Every row gives one point. A path goes straight from each point to the next, and from the last back to the first. The post is the endless flat space through its rows: a point in 2 columns, a line in 3, a plane in 4, and so on, so that a path can go around it. How many times does the path go around the post? Going back the other way cancels.

Post (2 x 3):
[[-2.68 -0.83 -0.97]
 [ 1.69  2.03 -0.79]]
Path (34 x 3):
[[ 1.67  1.15 -0.16]
 [-3.92 -0.69  0.23]
 [-0.76  4.17 -0.39]
 [ 0.23  2.61 -3.20]
 [-0.18 -0.27 -2.92]
 [ 1.07 -2.16 -1.20]
 [ 3.48  2.01  0.19]
 [ 0.52  2.17  0.22]
 [-6.07  0.46 -1.05]
 [-0.90  1.56 -2.81]
 [-2.05 -1.38 -3.72]
 [-0.97 -2.47 -1.19]
 [ 0.99  0.45  1.01]
 [-0.21  2.02  1.38]
 [-0.51  2.33 -0.49]
 [-3.78 -0.73 -2.61]
 [-4.28 -3.15 -4.21]
 [ 0.17 -3.33 -1.45]
 [-1.18 -0.84  1.41]
 [-0.53  1.83  0.51]
 [-4.01  2.19 -1.59]
 [ 0.03  3.01 -2.35]
 [-1.45  0.52 -2.86]
 [-1.96  3.54 -1.63]
 [-3.20  1.26 -0.18]
 [-0.81  4.07 -2.76]
 [-2.33 -1.13 -1.91]
 [ 4.85 -0.52 -1.08]
 [ 1.53 -0.64  0.58]
 [-0.56  1.91  0.77]
 [-0.92  3.29 -0.04]
 [-0.47  2.74 -3.09]
 [ 0.48 -1.43 -3.55]
 [ 2.50 -1.87 -1.31]]
Times around: 5

Post (10 x 11):
[[-2.01  0.78  0.49  0.19 -0.75  0.95 -3.51  0.50 -4.87  3.04 -0.21]
 [ 0.76  2.31 -0.61 -2.00 -1.71 -1.01 -4.49  1.83 -2.35  2.08  0.00]
 [-0.34 -0.47 -0.27 -0.49 -1.78  1.34 -3.10  2.36 -3.06 -0.30  1.88]
 [ 0.65 -3.36 -2.68  0.74 -5.23  1.73 -0.79 -0.52 -1.75  1.86  1.02]
 [ 0.09 -3.96 -2.53  1.39  0.90 -3.64  0.96  2.12  6.63 -0.75 -2.36]
 [-1.34 -2.82 -2.04 -2.20 -1.84 -1.13 -3.07  2.23 -3.70  1.08 -0.31]
 [-0.43  2.50  3.32 -2.63  2.36  0.44  1.43 -0.29 -0.68  1.26 -1.76]
 [ 2.32  3.18  4.39 -1.07  3.16 -1.22 -0.08 -2.38 -2.16  0.87 -0.34]
 [-2.80 -0.51 -1.71 -1.04 -1.76  0.34 -1.44 -1.26 -2.13 -1.19 -0.84]
 [ 0.96  0.10  0.93  0.40 -0.03 -1.74  1.00  1.48 -0.56 -1.26 -3.51]]
Path (30 x 11):
[[-0.13  1.42  0.49 -2.16  2.59  0.38 -3.72  1.94  1.00  1.37 -0.26]
 [-1.03  2.65  0.03 -0.14  0.20  0.90  0.61 -2.59 -5.59  0.62 -3.29]
 [-1.33 -2.14 -0.86  2.33 -0.20  0.03  1.04  0.18 -1.52  5.34 -0.71]
 [-1.86 -2.59  2.40  1.91 -0.35  2.11  2.05 -3.87 -4.58  0.85  0.64]
 [-3.08 -2.10  0.65  1.66 -0.17 -2.15 -6.51  3.97  1.89  3.03  0.60]
 [-1.88  1.42  1.50  0.12 -2.87  2.70 -1.62 -1.61 -2.77  0.57 -3.95]
 [-1.39 -4.14  0.39 -2.53  0.87  0.09 -0.78  3.36 -2.89 -2.29 -3.68]
 [ 2.24  1.87  2.41  3.13 -0.54 -1.51 -2.19  4.47 -2.06 -5.89 -3.12]
 [ 1.54 -1.16 -0.22  0.66 -3.16 -1.45 -1.86  1.10 -1.35  3.78  0.02]
 [-1.70 -2.26  0.02  1.07 -0.54 -1.56 -0.30  3.03 -2.76 -2.55 -0.11]
 [-0.30  0.32 -4.24 -0.07 -2.40  1.37 -0.95  2.66 -1.16 -0.19  1.35]
 [ 3.09 -0.64 -2.90 -1.52 -1.30  0.27 -3.63  2.84 -4.59  0.07  0.30]
 [-2.10 -0.79  0.54 -1.01  1.87  0.64 -0.74 -1.91  1.16  1.94 -1.46]
 [-4.43 -3.70  0.23  0.76 -0.87  0.73 -1.31  2.60 -1.69 -0.58 -2.46]
 [-2.25  3.23 -1.13 -2.81  0.48 -3.92 -3.34 -1.09  2.31 -1.14  0.29]
 [-1.40  1.15 -1.38 -0.16 -1.29 -0.80 -2.58  4.17 -2.80  1.34  1.42]
 [ 1.49  2.51  0.31 -2.87  1.45 -1.39  0.97 -0.90 -2.91 -1.63 -1.29]
 [ 1.54 -4.41 -0.83  1.16 -1.57  0.26 -1.07 -0.69 -3.87 -0.48  0.90]
 [-0.79  0.17 -0.95 -2.73 -2.18  0.45 -1.54  1.05 -1.06 -1.28 -3.81]
 [-3.00  0.74  1.05 -0.51  0.55 -1.71 -1.97  1.32  0.77  1.58 -2.22]
 [ 0.84 -1.28  0.16  2.64 -1.68 -2.83 -0.11 -1.92  0.02 -1.45  1.10]
 [ 0.68  0.32 -0.22  3.19  0.99 -1.71 -1.91  0.29 -0.59  3.89  3.77]
 [-1.63  3.13  0.42  0.00  1.59  1.51 -0.34  1.99 -0.46 -1.36 -2.77]
 [ 0.81  0.20 -0.87 -0.40  2.28 -1.15 -3.07 -2.55  1.41  0.28  0.98]
 [-1.67 -0.22  0.52 -3.11 -1.85 -0.44 -5.22  0.35 -3.33  2.42 -0.61]
 [ 4.42 -3.87  2.84 -1.63 -5.95 -0.52  2.50 -1.83 -4.40  1.53 -0.78]
 [-1.68  0.97 -0.55 -4.39 -1.98 -1.98 -0.01  1.38  0.16  1.98  0.46]
 [ 3.33 -1.31 -3.30  3.69 -2.88 -3.49 -2.47  0.37  0.27 -1.93  0.17]
 [-0.20  0.24  0.30 -1.90 -0.98  1.91 -1.80  4.95 -3.97  1.09 -0.24]
 [ 1.97 -3.25  0.28 -3.52  0.89 -0.25 -3.97  1.68 -1.35  0.32  0.61]]
Times around: 3
